Each wall is flat, endless, passes through zero and stands at right angles to its row. A trip goes straight from one point to another. Which walls does it cross, in order?
In the rows, 128 means zero.

Walls:
(1): [126 144]
(2): [122 175]
(3): [ 96 128]
(4): [145 149]
(5): [121 101]
Trips:
[135 107] to [129  49] => none
[127 159] to [ 90 183] => none
[ 94 102] to [144  43] => 3

Walls:
(1): [172 122 168 129 118  92 138 133]
(2): [152 133 161 123 125 110 107 108]
(3): [120 119  85 137  98 112 163 161]
(4): [144 142 112 101  97 126  61  88]
(5): [193 133 120 169 143 160  90 140]
(6): [ 99 132 153  84 101 156 117 101]
(7): [139 126  85 125 110 155 156 130]
(8): [159 142 145 147 137 228 176  91]
(9): [133 130 168 109  94 154 132 124]
(10): [153 132  98 160 170 134  86 155]
(11): [156 116 119 154 145 119 156  99]
(12): [162 143 124 105 132 136  95 142]
Trips:
[129  90 149 116 153 114 161 163] to [140 146 190 158 118 140 164  68] => 9, 8, 2, 3, 6
[131 136 164 152 111 140 120  92] to [111 124 139 142 108 137 165 223] => 4, 11, 3, 2, 6, 5, 7, 8
[174 146 145  91 132 117 118 116] to [141 167 191  91 100  91 131 116] => 8, 11, 5

Walls:
(1): [101 132 111 112 102 139  96 133 120 139 120 125 113 172]
(2): [142 107 133 199 143 115 112 121  78 125 137 117 115 178]
(3): [163 131 113 142 161  69 108 127 143 115 120 133  82 128]
(4): [139 101 112 148 151 102 123 143 139  96 127 150 117 120]
(5): [156  88 167 143 102 119 178 186 161 161  64 151 170  89]
(6): [157 125 141 139 178 119  65  95 109 144 147 130 129 109]
(7): [106 113 154  99 128 163 160  99  87 117 127 131 113 128]
(8): [146 146 146 118 159 167 121 127 173 145 148 118 108 148]
Trips:
[204 166 138 124 135 147  97 101 135  91 162 149  94 130] to [105 114 194 127 107 108 138 106 199 172 138  70 113 131] => 4, 2, 5, 6, 3
[109 157 117  73 150 155 127 142 133 140 151 129  93  99] to [129 132 140 175 115 128 151  88 188 112  98 121 174 121] => 6, 1, 5, 7, 4
[114 135 123 121 154  95 164 110 110 191 100 125 118 105] to [145 152 153 155  99 140 112  88 141 125 160 148 121 150] => 2, 8, 5, 1, 3, 7
[113 127 140 198 117 137 106 106  57 122 121 117  98 101] to [158 105 101 111 169 144 111 104 130 113 103 121 108  67] => 2, 8
[121  90  77 108 139 154 119 163 139 143 102 107  97 119] to [158 107 169 171  87 133  94 132 121 115  85  71 112 144] => 2, 8, 4, 6
[160 156 140 179 142 106 125 130 138 117 143 124 149  82] to [148 156  91 146 151 140  89  91 133 138 110  91 118 118] => 8, 5, 4, 1
[139 127 109  96  89 166 153 114 159 128  95 125  89 119] to [123 149 120 132 127  57  75 150 151 146  99 127  72 139] => 3, 7, 4, 5, 6, 2, 8
